Rows are points. The points of each table are mixes of a few directions, plus a little noise. Count the directions of each table, and those that both share. Where both have some left over, give the other angles between the two spaces (their principal angles), to ten degrees, smallest first.

First (5 x 2):
[[ -4   8]
 [ 23 -53]
 [  4  -9]
 [-25  60]
 [  3  -6]]
Second, 5 rows:
[[  2  -3]
 [ 26 -57]
 [-19  44]
 [  6 -14]
 [-15  31]]
Directions: first 1, second 1, shared 1

First (6 x 3):
[[  9  12 -17]
 [ -3   1  37]
 [-11 -16  19]
 [  2  -2 -44]
 [-10 -10  54]
 [ 14  18 -47]]
Second (4 x 3):
[[  1  -8  -5]
 [ -3  36  13]
 [  5 -60 -22]
 [ -3  34  12]]
Directions: first 2, second 1, shared 0; angles 30

First (5 x 4):
[[-11 -15 -22  17]
 [ 31  40  60 -45]
 [  3   5   7  -5]
 [ -3  -3  -5   4]
 [-20 -27 -40  30]]
Second, 5 rows:
[[ 41 -36  50 -34]
 [ -4  -5   6 -13]
 [-10  16 -24  -9]
 [  4  26 -36  36]
 [-35  -2   5  21]]
Directions: first 1, second 3, shared 0; angles 50

First, 5 rows:
[[ 19   8  12   9]
 [ 34  14  22  16]
 [ 17   7  12   8]
 [-60 -24 -38 -28]
 [-11  -4  -7  -5]]
Second:
[[ 24 -12 -11 -24]
 [-48  25  24  49]
 [ -6   3   3   6]
 [  1   0   0   0]
 [ 31 -16 -16 -31]]
Directions: first 1, second 1, shared 0; angles 90

First, 9 rows:
[[ 18 -21  -6   1 -15   0]
 [  3 -38 -28   3 -22   2]
 [-10 -19 -22   9   9 -49]
 [-15  -8   8  12  29 -13]
 [-33  38  -4  -5  15  -9]
 [  3  45  -6 -22 -25  11]
 [ 11   8  45   8  28  28]
 [  1  14  11  -1  11  -6]
 [ 21 -20  -1  -4 -30  36]]
Second (6 x 6):
[[  7  -2 -10   0  -6  12]
 [-20   6  26   0  15 -32]
 [-25   8  33   1  19 -41]
 [  1   0  -2   0  -1   2]
 [ -1   0   1   0   1  -2]
 [ 37 -11 -49  -1 -28  60]]
Directions: first 4, second 1, shared 0; angles 30

First (7 x 8):
[[ 10  38  -1 -14 -19 -20  33 -43]
 [-10  23 -10  47   7  12  12  -7]
 [ -4 -26 -29   9   5  10  -4  10]
 [ -2   5  52  26 -17 -27  12  24]
 [-13 -36 -19 -10  12  36 -60  15]
 [  8   3  -3 -23 -17 -16  12 -18]
 [  9  -6  11 -36  30   4  -7  20]]
Second, 7 rows:
[[  2   7  57 -32   1  -8 -32  -7]
 [ -3   3  38 -10 -25 -10 -22  12]
 [ -7   2  37  -7 -34  -9 -32  -4]
 [  1  11 -19  20  -5  -4  28  -5]
 [  0 -29 -49   0  32  24  -4   7]
 [  1  18 -33  30  -1  -3  38 -36]
 [  7 -10 -30  -1  33  10  23  33]]
Directions: first 5, second 4, shared 3; angles 40

First:
[[-11  13 -15 -35  -8 -42 -45  -3 -20]
 [ 25   9  -6  17 -21  15  21   3  18]
 [ 44   5 -48  34 -45   4  -4   8  50]
 [  4  35  49 -44  -5   8  45  -5 -49]
 [-32 -19   6  -4  31  -9 -22  -2  -8]
 [-17  18   5 -46   2 -35 -29  -6 -36]
 [ -8 -25  42  35  31  55  59  -1   5]
 [  6   2   3   4  -4   8  12   0   1]
 [ -9 -28 -25  31  15   1 -21   3  31]
 [ -8  -8  -9   5   6  -7 -16   0   7]]
Second:
[[ 15 -10  14   6 -44  10 -14   7 -26]
 [-16 -19 -11 -29  23  -7  29  10   6]
 [ 17  26  -9  32   8  32 -39 -38 -20]
 [-14 -25 -27 -36  41  16  26  -8 -14]
 [  5  34  -9  30  26  11 -25 -31   9]
 [ -8 -32 -10 -33   3   7  23  10 -18]
 [  1 -18  35  -7 -60 -35  14  48  12]
 [ -1  44  18  38   4 -33 -14   2  50]]
Directions: first 3, second 3, shared 0; angles 60, 70, 90

First (10 x 11):
[[-35  14  -5  10  24 -10  22  12 -23  -6 -27]
 [  2 -23  53 -15  24  -5  30  11  -3  13 -17]
 [  4  13  -8 -14 -25  -4  -5  14  25  14  27]
 [-19   7 -24  -7  -1   0  -2  -1  -9  16   7]
 [-17 -29  -9 -23  17   1   2 -13  -3  23  21]
 [ 25   9  42  51  28  18  -6  25   7  10   2]
 [ 17  -3   4  -7 -20  -6  -2  -7  15 -25  -3]
 [  4  12 -22  26  -3   5 -16 -13 -10 -29 -12]
 [ 34  -6   0  -6 -33   0 -18 -10  31 -23  18]
 [-15   7 -31 -16 -12   1  -3 -18 -30   7 -16]]
Second:
[[  6  26  16  -5  17 -21  12 -10  -6  -5 -34]
 [-22   9 -13  21  20  -5  -7  -5   1 -14  30]
 [ 21  13   6   1 -44   9  -7  20  14   1   9]
 [-21 -11  -4  -6  28   1  15  16  -5  30 -11]
 [  2  12   8   4  36 -15   3 -22 -10  -5 -23]
 [  4 -31  18 -25 -60   4   8   0   3 -34  23]
 [  6 -13 -35  -5 -41  21 -16  11   7   6   6]
 [  4  -4   4  17  44   5  -8  -9  -4  20   0]]
Directions: first 6, second 6, shared 4; angles 50, 50

First:
[[  2   0  -6 -28 -20 -11 -10  13 -55  -6   3]
 [ -4   3  -6 -19 -17 -16  -7  15 -30   7   8]
 [ -2   0   0 -12 -12 -13  -5   5 -10  17  16]
 [ -1   0   2  26  20  10   6  -9  36 -10  -7]
 [ -8  25   0   4  14  26  11   9  17 -15 -33]
 [ -3  -2  -7  12   7   2  -2   3 -11 -29 -13]
 [  9 -11   5  -7  -7  -3  -3 -10  -8   9  15]
 [ 11  -8  17  21  21  23  11 -32  60  16   5]
 [-15   9  -8   3  -6 -15  -1  17  12  14   6]
 [  7  -4   9   7   8  11   5 -17  23   6   4]
 [  2  -9  -6  -5  -9 -11  -9   4 -32 -12   4]]
Second:
[[-21  22   1 -19   0  19 -24   6 -26   6   2]
 [-18  33   2   6 -12  27  -6 -15 -19   5 -28]
 [  2   4  -4  16  16   5  18   9  29 -17 -22]
 [ -2 -14  -3  17   6  -8  -8 -14   0  -3   9]
 [-13 -12 -10  -5  23  -8   0  -3  -9   5 -10]
 [ 19  -5   3  17   2  -5  14  16  44 -20   9]
 [ 10  -6   6   5 -12 -12   4   2  26  15  24]
 [ 18   4   8 -26 -26  -3  12  12  -7  12   8]
 [  5 -26  -5  -8   1 -15 -12 -15 -38  -4  11]]
Directions: first 4, second 6, shared 3; angles 70
